Each point is reached from the start by the listed moves, each made 0, 1 or 2 times, or once backwards (-1), plus a little noise. Say if it took an odd or an even number of moves. Then give how often each move was made.
(in the rows, 100 means zero)

Moves:
(1): 86	96	95	86
(2): 104	105	94	71
(3): 114	100	111	95
Start: 102	95	94	100
Points:
111	98	95	5 -> even (2, 2, 2)
97	101	77	27 -> odd (1, 2, 0)
74	90	78	91 -> even (1, 0, -1)
68	98	62	19 -> odd (2, 2, -1)

Moves:
(1): 110	105	95	98	107	93	106	104	97	91	106
(2): 98	96	81	100	89	103	119	100	110	106	106
(3): 98	88	95	114	84	94	101	106	103	91	89
(4): 107	97	96	108	115	112	95	110	110	95	101
(5): 99	100	100	111	109	98	107	97	98	87	112
(6): 99	112	93	98	111	108	109	98	108	74	81
(7): 123	111	104	109	98	101	98	92	109	109	108
(8): 101	79	82	92	101	97	101	76	104	85	107
(9): 103	108	94	91	91	98	80	108	105	79	99
(10): 93	106	111	88	98	108	116	103	103	96	110
(11): 98	102	107	107	95	115	110	96	90	101	101
Start: 94	106	94	109	92	106	99	110	101	100	92
Points:
119	178	145	117	150	129	118	100	127	96	83 -> even (-1, -1, -1, 0, 1, 2, 2, -1, -1, 1, -1)
156	104	48	118	116	103	83	75	145	117	123 -> even (0, 1, -1, 1, 0, 0, 2, 1, 0, -1, -1)
107	147	92	123	70	125	188	105	104	15	131 -> even (2, 1, 1, -1, 2, 1, 1, 0, 1, 2, 2)
151	115	62	138	162	138	179	46	131	5	133 -> even (2, 0, 0, 1, 2, 2, 2, 2, -1, 1, 1)
67	29	56	124	24	151	172	81	126	88	134 -> odd (-1, 2, 2, 1, 0, -1, 0, 2, 0, 2, 2)
147	131	42	154	80	107	181	78	123	84	75 -> odd (2, 2, 1, -1, 0, 2, 2, 0, -1, -1, 1)
68	57	64	111	95	144	97	73	96	35	105 -> odd (-1, 0, 0, 1, 1, 0, -1, 2, 1, 0, 2)
